Each point is reached from the start by the listed moves, each made once or not at all, plus a little noise. Is the number of moves made odd or even? Then give how often each move was made.
In the rows, zero is written as 128.

Moves:
(1): [188 176]
(2): [ 99 169]
Start: [134 116]
Points:
[107 160] => odd (0, 1)
[167 207] => even (1, 1)

Moves:
(1): [193 115 144 129 126  97 138 121 121 111]
(2): [135 174 127 130 133 147 126 140 119 132]
(3): [112 135 164 146 137 109 106 133 123 115]
(4): [130 122 122 170 125 134 111 121 120 158]
(5): [130 127 119 140 179 141 157 127 181 132]
(6): [127 111 148 122 131 155 137 106 118 126]
(7): [120 117 139 147 110 122 172 158 113 125]
(8): [137 112 131 122 132 147 101 171 130 117]
(9): [140 141 128 131  95 146 130 113 162 120]
Start: [152 114 127 127 133 126 106 121 117 124]
Points:
[161 139 179 181 121 195  47 136 117 124] => even (0, 1, 1, 1, 0, 1, 0, 1, 1)
[135 140 190 159 130 146 130 144  77 109] => even (0, 1, 1, 0, 0, 1, 1, 0, 0)
[162 136 130 178 188 191 128 101 143 160] => even (0, 1, 0, 1, 1, 1, 0, 0, 0)
[226 131 173 146  89 153 167 118 107  97] => odd (1, 1, 0, 0, 0, 1, 1, 0, 1)
[249 118 150 170 157 196 107 121 171 123] => odd (1, 1, 0, 1, 1, 1, 0, 1, 1)

Moves:
(1): [139 115 129 141 142 113 118 140 130 129 136 144 146 135 126 115 133 129
 132 128 140]
(2): [148 144 107 130 131 131 128 120 132  94 133 140 140 147  99 151 121 130
 130 138 137]
(3): [129 147 160 132 122 112 128 110 135 114 144 137 116 140 131 133 129 123
 102 111 113]
(4): [122 133 134 170 126 141 138 126 120 139 139 140 126 131 123 111 130 142
 147 118 130]
(5): [119 134 117 138 165 122 158 133 142 118 124 121 111 129 139 137 137 132
 114 117 143]
(6): [144 133 127 132 132 166 120 140 136 130 124 113 127 131 129 108  94 117
 123 110 131]
(7): [135 122 122 121 100 140 156 148 138 124 124 142 108 129 143 123 146 108
 112 128 154]
(8): [118 147 126 127 131 140 118 152 152 132 147 131 121 147 125 142 155 114
 146 155 118]
(9): [139 117 117 130 124 126 132 113 166 137 122 137 131 140 130 141 134 149
 135 134 113]
(10): [137 151 138 124 125 121 127  97 116 163 123 123 145 131 148 132 140 108
 134 147 132]
(11): [112 131 104 113 130 128 138 117 123 136 162 149 123 135 132 111 115 108
 140 115 111]
(12): [122 129 119 130 122 125  99 121 140 135 112 158 119 139 138 143 102 116
 129 138 148]
(13): [102 121 135 133 124 150 128 128 108 134 120 139 165 161 143 121 121 131
 132 125 121]
(14): [139 121 120 145 127 129 124 124 114 119 127 119 115 134 141 144 139 116
 130 121 137]
(15): [141 144 121 119 117 132 124 137 119 105 134 120 123 140 170 109 140 148
 134 152 147]
(16): [131 118 136 140 127 124 130 128 128 134 146 133 126 119 144 146 124 131
 109 142 112]
(17): [120 132 122 122 130 144 116 112 134 119 132 142 148 103 134 129 156 126
 129 129 128]
(18): [133 130 129 101 136 148 118 131 115 156 145 131 123 139 124 130 137 145
 118 115 145]
(19): [147 147 126 118 142 130 155 154 120 124 137 158 128 116 151 147 121 129
 171 125 133]
(20): [135 109 165 128 135 135 131 100 124 116 118 130 124 133 140 124 119 125
 145 148 127]
Start: [109 109 129 138 111 148 124 133 116 109 150  96 127 144 114 151 117 123
 114 150 107]
Points:
[144 131 114 173 113 196 115  45 148 133 160 163 138 206 128 148  49  92
 176 173 112] => even (0, 1, 0, 1, 0, 1, 0, 0, 1, 1, 1, 1, 0, 0, 0, 0, 0, 0, 0, 1)
[123 170 115 137 134 146 185  96 105 107 191 145 132 216 249 174 143 114
 157 144 105] => odd (0, 0, 1, 0, 1, 0, 0, 0, 1, 1, 1, 0, 1, 1, 1, 0, 0, 0, 1, 0)
[181 166  75 118  84 203 165 126 151  31 208 172 108 181 195 169 134  96
 140 134 132] => even (0, 1, 1, 0, 0, 1, 1, 0, 1, 0, 1, 0, 0, 1, 1, 0, 1, 0, 1, 0)
[ 92 147 101 180 104 183 137  90 137 153 218 163 180 230 136 180 134 111
 163 200  58] => even (0, 1, 0, 1, 0, 0, 0, 1, 1, 1, 1, 0, 1, 0, 0, 1, 0, 0, 0, 0)

Moves:
(1): [131 108 113 134 144 146 125 103 139 133 134 141 100 123 121 127 110 125
 145 120 147 127 136 139]
(2): [133 131 139 119 114 145 123 125 155 134 138 127 120 119 134 122 138 130
 132 145 122 135 119 136]
(3): [139 127 103 137 139 126 131 134 130 128 126 119 126 140 137 112 120 109
 125 134 135 127 127 126]
(4): [120 120 145 155 124 109 141 125 118 106 128 157 125 127 124 129 136 127
 133 119 136 130 125 124]
(5): [148 136 120 110 125 111 127 129 121 123 123 147 123 125 115  98 133 116
 142 136 140 126 118 131]
(6): [137 132 124 135 135 140 131 129 131 137 125 133 135 129 124 126 134 130
 134 133 142 131 126 115]
(7): [123 142 125 138 131 130 124 132 129 134 134 135 141 120 134 106 124 130
 120 117 121 124 129 129]
(8): [155 110 143 126 153 123 104 128  93 142 117 128  95 122 112 109 103 141
 103 126 136 136 126 140]
(9): [131 137 129 118 121 117 135 120 131 122 100 140 117 144 140 127 113 114
 119 110 141 125 124 128]
(10): [138 133 133 139 114 124 139 130 134 119 141 106 138 110 123 136 122 139
 145 133 131 117 161 112]
(11): [140 132 126 130 136 109 134 119 127 146 137 134 158 130 125 138 121 125
 148 137 127 144 129 106]
(12): [115 116 135 142 113 136 104 110 117 130 126 114 128 127 132 105 141 134
 116 123 145 107 140 135]
(13): [122 132 132 138 133 131 111 150 126 137 136 129 129 123 116 120 118 128
 129 133 127 132 116 122]
(14): [139 119 117 122 123 123 119 122 131 142 131 132 117 121 124 120 136 138
 120 141 118 111 120 117]
(15): [141 117 127 134 130 123 138 151 147 135 119 116 132 141 106 130 144 141
 143 124 128 125 126 123]
(16): [131 152 137 145 138 140 135 115 121  98 150 115 148 142 122 134 120 132
 137 118 132 141 127 136]
(17): [108  99 129 130 132 149 112 132 141 120 138 141 110 136 148 104 132 139
 132 138 119  83 139 150]
(18): [157 144 125 141 121 122 130 149 116 130 139  91 109 132 138 157 131 128
 137 144 135 129 130 148]
(19): [115 129 134 130 145 118 124 127 133 119 141 137 119 139 123 139 147 123
 117 130 129 119 130 133]
(20): [134 122 136 128 132 145 139 130 133 139 132 113 140 114 124 132 121 126
 137 123 108 127 123 120]
(21): [127 116 135 141 120 136 135 119 120 133 123 141 123 135 110 123 126 130
 127 129 121 122 144 132]
(22): [125 142 138 137 139 137 125 136 146 109 110 131 123 120 118 119 129 126
 161 139 125 145 120 141]
(23): [140 129 119 124 125 143 108 147 148 126 128 134 128 114 149 141 121 121
 119 106 112 127 143 126]
(24): [123 128 136 135 133 126 123 138 129 127 120 133 137 130 121 134 127 127
 112 134 131 129 111 146]
Start: [151 126 118 132 128 126 140 143 134 108 127 142 121 121 119 128 114 116
 121 134 126 126 147 110]
Points:
[249  80 101 171 131 167  57 202 150 159 124 139  55 122 109  22 134 136
  91 175 140  47 154 173] => even (0, 1, 1, 0, 1, 1, 1, 1, 0, 0, 0, 1, 0, 1, 1, 0, 1, 1, 0, 0, 1, 0, 1, 1)
[183  94  93 168 149 101 115 208 167 105 139 196 129 132 118  78 117  99
 170 138 126  96 146  92] => even (0, 0, 1, 1, 1, 0, 0, 0, 0, 0, 1, 0, 1, 0, 1, 0, 1, 0, 0, 0, 0, 0, 1, 0)
[190 116 144 196 114 122 129 148 172 140 148 113  96 142  77 150 115 120
 154 159 175 101 179 135] => even (1, 1, 0, 0, 0, 0, 0, 0, 1, 1, 1, 1, 1, 0, 1, 0, 0, 1, 1, 0, 1, 0, 0, 1)
[212  99 123 140 150 133  75 135 138 143 133 171 108  88 129  48 100 125
 107 123 133  37 194  88] => odd (0, 0, 0, 0, 1, 1, 1, 1, 1, 1, 1, 1, 0, 1, 0, 0, 1, 0, 1, 1, 0, 0, 1, 0)
[247 156 111 156 106 104 173 143 126 153 131 132 143 103  98 116  95 113
 166 156 131 102 171  71] => even (0, 0, 0, 0, 1, 1, 1, 0, 1, 1, 1, 0, 0, 1, 0, 0, 0, 1, 0, 1, 1, 0, 0, 0)
[200 152 146 168 109 128 129 171 135  91 121  80 125  84  95 115 122 113
 178 170 147 111 156 148] => odd (0, 0, 0, 0, 1, 0, 0, 0, 0, 1, 0, 1, 0, 0, 0, 0, 0, 1, 0, 1, 0, 1, 0, 1)
[227 154 132 146 187 125 131 124  96  95 145 135  63 132  93 103  65  96
 123 109 164 128 141 161] => odd (1, 0, 0, 0, 1, 0, 1, 1, 1, 0, 0, 0, 0, 0, 0, 1, 0, 1, 1, 1, 0, 0, 0, 0)
[215 144 150 208 112 100 151 159 134 117 144 142 130 127  87 109 124  79
 157 177 181 106 151 104] => odd (0, 1, 1, 1, 1, 1, 0, 0, 1, 1, 1, 1, 1, 0, 0, 0, 0, 1, 1, 1, 1, 0, 0, 1)
[175 120 119 118 130 140 129 135 167 129 148 183 131 120 125  74 131 114
 174 185 136 108 141 108] => odd (0, 1, 0, 0, 1, 1, 0, 0, 0, 0, 1, 0, 0, 0, 0, 0, 1, 0, 0, 0, 0, 0, 0, 0)
